Each point is reached from the start by the listed moves, each made once or not at all, plus a little noise. Is the number of moves made odd or even? Then give how often each move was made.
(in the rows, 128 means zero)

Moves:
(1): [109  87  77  93]
(2): [ 82 174 117 161]
Start: [123 137 133 131]
Points:
[ 60 138  69 129] -> even (1, 1)
[ 76 183 122 168] -> odd (0, 1)

Moves:
(1): [188 131 115 137 122 162  89 134]
(2): [124 167 175 158 106  97 165 100]
(3): [163  86 136 151 154  94 155 124]
(4): [158 160 125 147 128 148 134 142]
(5): [144 105 140 137  85 113 131 145]
(6): [159 150 149 137 195  81 158 125]
(7): [125 144 104 153 102 113 112 104]
(8): [132 109 122  90 125 139 143 138]
Start: [139 147 124 133 102 113 146 106]
Points:
[184 139 166 220  37  19 197  66] -> even (0, 1, 1, 0, 1, 0, 1, 0)
[172 166 115 128 140  63 175  89] -> odd (0, 0, 0, 0, 0, 1, 1, 1)
[163 234 142 207  54  87 173  67] -> odd (0, 1, 0, 1, 0, 0, 1, 0)

Moves:
(1): [114 136 130 132 122  79 122 118 124 133 104 152 129 161 125  89 133 108
 134 140]
(2): [112 134 131 117 140 123 129 135 107 146 116 125 126 133 131 152 122 120
 114  92]
(3): [131 141 133 156 138 147 114 112 126 119 129  72 141 113 129 128 104 115
 152 133]
(4): [109 130 128  97  86 138 117 138 121 155 132 137 129 114 151 129 118 132
 166 129]
(5): [122 125 127 133 135 119 171 132 145 123 106 130 135 120 110 139 109 111
 151 151]
(6): [119 113 146 144 132 137 110 158 117 112 126 147  96 138 109 149 126 106
 136 118]
(7): [122 134 135 103 139 109 173 129 121 116 124 150 138 130 172  97 124 113
 141 112]
(8): [125 108 123 147 199 129 109 108 137 129 145 113 138  82 109 141 131  90
 154 143]
(9): [129 127 119 149 112 127 130 153 124 142 145 127 143 139 145 106  92 110
 127 119]
(10): [136 137 138 125 144 139 109 106 163 111 108 143 186 153 141 146  97 139
 136 126]
(11): [145  94 124 129 127 100 113 111 136 135 134 129 116 123 126 134 126 113
 132 130]
(12): [131 136 131 103 131 113 137 124 144 115 140 130 120 128 119 115 116 133
  89 136]
(13): [ 92 115 111 112 129 146 117 137 112 145 130 134 145 171 128 155 116 138
 121 157]
(14): [149 117 118 146 124 141 119 126 101  96 125 141 120 138 105 142  97 130
 133 141]
(15): [119 129 125 121 118  89 115 138 145 122 136 138 130 171 141 142 140 147
 123 121]
(16): [136 146 107 135 108 149 125 103 141 138 127 123 131 126  97 126 139 115
 125 144]
(17): [134 129 158 122 116 129 127  98 129 106 137 125 131 100 109 120 136 123
 130 135]
(18): [117 130 126 128 118 139 110 126 129 132 126 135 138 115 129 130 129 105
 125 153]
Start: [141 114 110 104 125 152 112 136 110 129 104 124 116 125 139 133 111 122
 130 130]
Points:
[ 76 102 154  96 177 149  66  87 146 100  83 124 187 123  88 166  18  34
 220 220] -> even (1, 0, 1, 1, 1, 1, 0, 1, 0, 1, 0, 1, 1, 0, 0, 0, 1, 0)
[ 87 117  74 106 115 140  94 147 137 191 115 129 161 100 128 173  67  26
 195 161] -> even (0, 1, 0, 1, 1, 0, 0, 1, 1, 0, 0, 0, 0, 0, 1, 1, 0, 1)
[122 151  93  82  77 128 111 123  90 144  61 202 193 198 182  96   7  65
 182 108] -> even (1, 1, 0, 1, 0, 0, 1, 0, 1, 1, 0, 0, 0, 1, 0, 1, 0, 0)
[ 97 129 145  55 158  95 141 161 158  82  61 199 162 188 165 177  52  71
 121 116] -> even (0, 1, 0, 0, 1, 1, 1, 0, 0, 1, 0, 1, 0, 0, 1, 0, 0, 1)

Moves:
(1): [121 119 142 116 122 124 133 118 142 123 128 118 120 129 136 132 125 144
 112 124 144 109 144 126 125]
(2): [132 142 127 123 126 130 135 135 136 128 128 122 118 128 123 107 129 136
  97 131 130 118 113 134 129]
(3): [130 123 141 142 135 133 123 124 119 148 124 152 137 146 116 122 115 105
 112 140  88 136 116 168 125]
(4): [126 141 117 125 136 103 114 110 123 145 105 128 133 119 141 165 122 121
 147 129 131 135 143 115 122]
(5): [132 127  99 122 130 145 106 143 140 171 131 131 117 116 139 128 127 121
 129 134 121 129 108 124 109]
(6): [121 125 141 129 136 131 124 119 123 123 140 127 145 134 115 163 121 138
 119 117 117 140 132 129 140]
(7): [131 114 128 142 123 119 125 120 129 117 139 114 113 106 129 119 126 126
 130 108 146 110 118 125 132]
(8): [130 137 129 131 151 136 127 119 130 156  89 128 124 142 123 134 113 112
 127 141 119 129 134 132 131]
(9): [125 130 118 124 125 124 120 128 154 137 124 126 115 141 124 109 125 165
 122 133 123 125 128 144 128]
(10): [108 138 126 118 114 133 128 129 153 154 134 120 117 132 136 130 121 125
 109 120 116 123 141 141 137]
(11): [126 121 131 129 130 115 136 150 118 124 135 124 138 138 121 113 137 124
 135 133 125 125 120 121 133]
(12): [136 133 147 123 129 127 125 116 133 123 127 124 133 115 142 138 127 146
 126 111 124 114 144 116 130]
(13): [122 117 146 135 116 118 125 129 119 117 136 127 128 124 133 128 141 123
 144 102 142 130 117 111 124]
(14): [143 114 155 135 130 123 139 133 109 121 127 135 126 149 117 161 119 122
 131 105 122 142 125 139 124]
(15): [133 133 122 128 141 133 125 128 127 146 124 136 121 119 135 134 141 118
 147 119 140 131 122 137 127]
(16): [121 119 100 116 124 142 124 119 134 142 135 130 125 124 141 102 128 151
 121 120 130 123 141 130 119]
(17): [123 123 149 138 122 128 152 127 135 126 139 122 131 120 125 104 133 149
  96 126 131 140 121 134 135]
(18): [111 129 131 134 129 131 137 123 138 126 129 135 134 126 137 133 110 121
 124 117 128 122 111 137 131]
(19): [136 131 130 130 136 126 138 123 140 128 137 133 136 147 126 114 126 125
 110 135 128 129 120 127 149]
(20): [129 109 119 110 101 128 122 130 121 126 140 125 139 109 132 119 130 112
 141 115 135 139  96 126 138]
(21): [115 128 143 117 125 132 138 100 122 128 131 133 119 122 139 164 117 124
 134 112 120 135 116 135 137]
(22): [130 114 120 129 112 129 129 123 143 130 128 130 139 122 134 132 146 129
 114 117 121 115 116 132 138]
(23): [133 127 140 132 123 130 125 127 118 142 130 132 119 130 142 136 122 137
 126 117 131 119 136 129 137]
(24): [125 124 150 121 115 120 147 126 123 120 140 143 128 123 116 133 121 142
 110 124 128 114 136 122 130]
Start: [148 142 132 134 112 145 135 125 130 129 109 139 129 132 134 128 148 131
 120 115 132 136 102 136 135]
Points:
[142 145 125 115 111 181 135  87 206 218 112 167 127 141 158 124 106 217
   7  73  97  77  84 153 170] -> even (0, 1, 0, 0, 1, 1, 0, 1, 1, 0, 0, 1, 0, 0, 0, 1, 0, 1, 1, 0, 0, 1, 1, 1)
[150 134 209 118  98 127 165  55 111 181 128 187 144 101 166 179 122 131
  87  60 108 150  72 165 186] -> even (0, 0, 1, 1, 0, 0, 0, 0, 0, 0, 0, 1, 0, 0, 1, 0, 1, 0, 1, 1, 1, 0, 1, 1)
[169 147 164 134 143 158 107 122 149 198  82 142 105 147 135 181 138 159
 110  52 117 141  73 148 125] -> odd (0, 1, 0, 0, 1, 1, 0, 1, 1, 0, 0, 1, 1, 1, 1, 0, 0, 0, 0, 0, 0, 0, 0, 0)
